Each row is a point. Examples show where two turns around zero, p and q, send a point. Where does a point land after both, in the order given? Backwards means that the second turn is done in reverse. Each puzzle has new turns, and all numbers are rounded.

Turn p:
| -0.170 | -0.029 | -> | -0.038 | -0.168 |
| 0.028 | 0.071 | -> | -0.055 |  0.053 |
| -0.101 | -0.037 | -> | -0.004 | -0.107 |
|  0.244 | -0.005 | -> | 0.098 | 0.224 |
Turn q:
| -0.110 | -0.148 | -> |  0.066 | -0.172 |
|  0.148 | -0.015 | -> | 0.092 | 0.117 |
| -0.081 | -0.116 | -> |  0.055 | -0.130 |
| 0.104 | 0.183 | -> | -0.099 |  0.186 |
| -0.061 |  0.096 | -> | -0.114 |  0.000 |
Where do these land?
q, then p: |  0.117 | -0.079 | -> | -0.003 |  0.141 |
q, then p: | 0.166 | 0.082 | -> | -0.163 |  0.088 |
q, then p backwards: | -0.167 |  0.074 | -> | -0.152 |  0.102 |
q, then p: | -0.115 | -0.077 | -> |  0.129 | -0.050 |

Turn p:
| -0.018 |  0.054 |  0.171 | -> | 0.042 | 0.100 | 0.143 |
| 0.064 | 0.011 | 0.057 | -> |  0.055 | -0.022 |  0.063 |
|  0.089 |  0.105 | -0.205 | -> |  0.121 | -0.068 | -0.204 |
| -0.207 | -0.120 |  0.120 | -> | -0.216 |  0.117 |  0.105 |
|  0.073 | -0.050 | -0.143 | -> | -0.001 | -0.129 | -0.107 |
Turn q:
| -0.170 | -0.079 | -0.129 | -> | -0.049 |  0.167 | -0.147 |
| 0.006 | 0.091 | 0.079 | -> | -0.050 | -0.033 |  0.105 |
|  0.030 | -0.066 | -0.232 | -> |  0.171 |  0.137 | -0.106 |
|  0.122 | -0.048 |  0.081 | -> |  0.049 | -0.146 |  0.004 |
| 0.013 | 0.102 | 0.201 | -> | -0.120 | -0.125 |  0.144 |
Where do these land?
q, then p: |  0.080 | -0.051 | -0.093 | -> |  0.083 | -0.101 | -0.024 |
q, then p: | -0.014 | -0.008 |  0.253 | -> | -0.245 |  0.024 |  0.061 |
p, then q: | -0.031 |  0.135 |  0.030 | -> | 0.066 | 0.001 | 0.125 |
q, then p backwards: |  0.076 | -0.088 | -0.299 | -> |  0.025 |  0.315 | -0.054 |
p, then q: |  0.011 |  0.044 | -0.022 | -> | 0.048 | 0.005 | 0.014 |
p, then q: | -0.122 | -0.032 |  0.131 | -> | -0.148 |  0.008 |  0.105 |

Turn p:
| -0.033 |  0.227 | -0.064 |  0.020 | -> | -0.049 |  0.115 | -0.200 | -0.040 |
| 0.050 | 0.003 | 0.095 | 0.002 | -> |  0.051 |  0.064 |  0.064 | -0.026 |
|  0.071 | -0.058 |  0.079 |  0.012 | -> | 0.071 | 0.024 | 0.095 | 0.014 |
|  0.081 | -0.127 |  0.079 |  0.234 | -> | 0.026 | 0.090 | 0.159 | 0.223 |
|  0.114 | -0.012 | -0.073 | -0.181 | -> |  0.154 | -0.122 | -0.062 | -0.092 |
| -0.283 | -0.032 | -0.116 | -0.087 | -> | -0.253 | -0.169 | -0.057 | -0.078 |
Turn q:
| -0.006 | -0.170 |  0.074 |  0.176 | -> |  0.153 | -0.125 |  0.137 | -0.088 |
|  0.084 | -0.135 | -0.066 |  0.124 | -> | 0.201 | 0.000 | 0.067 | 0.007 |
|  0.082 |  0.136 |  0.113 | -0.179 | -> | -0.223 |  0.128 |  0.050 |  0.041 |
|  0.050 |  0.051 |  0.035 | -0.202 | -> | -0.144 |  0.160 | -0.013 | -0.021 |
| -0.074 |  0.083 | -0.149 |  0.172 | -> |  0.104 | -0.144 | -0.122 |  0.132 |
| -0.137 |  0.036 | -0.006 | -0.092 | -> | -0.094 | -0.020 | -0.119 | -0.072 |
Where do these land?
q, then p: |  0.162 | -0.111 |  0.024 | -0.012 | -> |  0.082 |  0.158 |  0.011 | -0.085 |
p, then q: |  0.133 |  0.044 |  0.009 | -0.064 | -> | 0.014 | 0.123 | 0.045 | 0.081 |
q, then p: | -0.338 |  0.018 |  0.010 | -0.024 | -> | -0.050 | -0.335 | -0.024 | -0.014 |
p, then q: | -0.029 | -0.012 |  0.166 |  0.083 | -> | -0.161 | -0.083 |  0.044 |  0.028 |
q, then p: |  0.071 |  0.060 | -0.210 |  0.017 | -> |  0.053 |  0.070 | -0.130 |  0.168 |
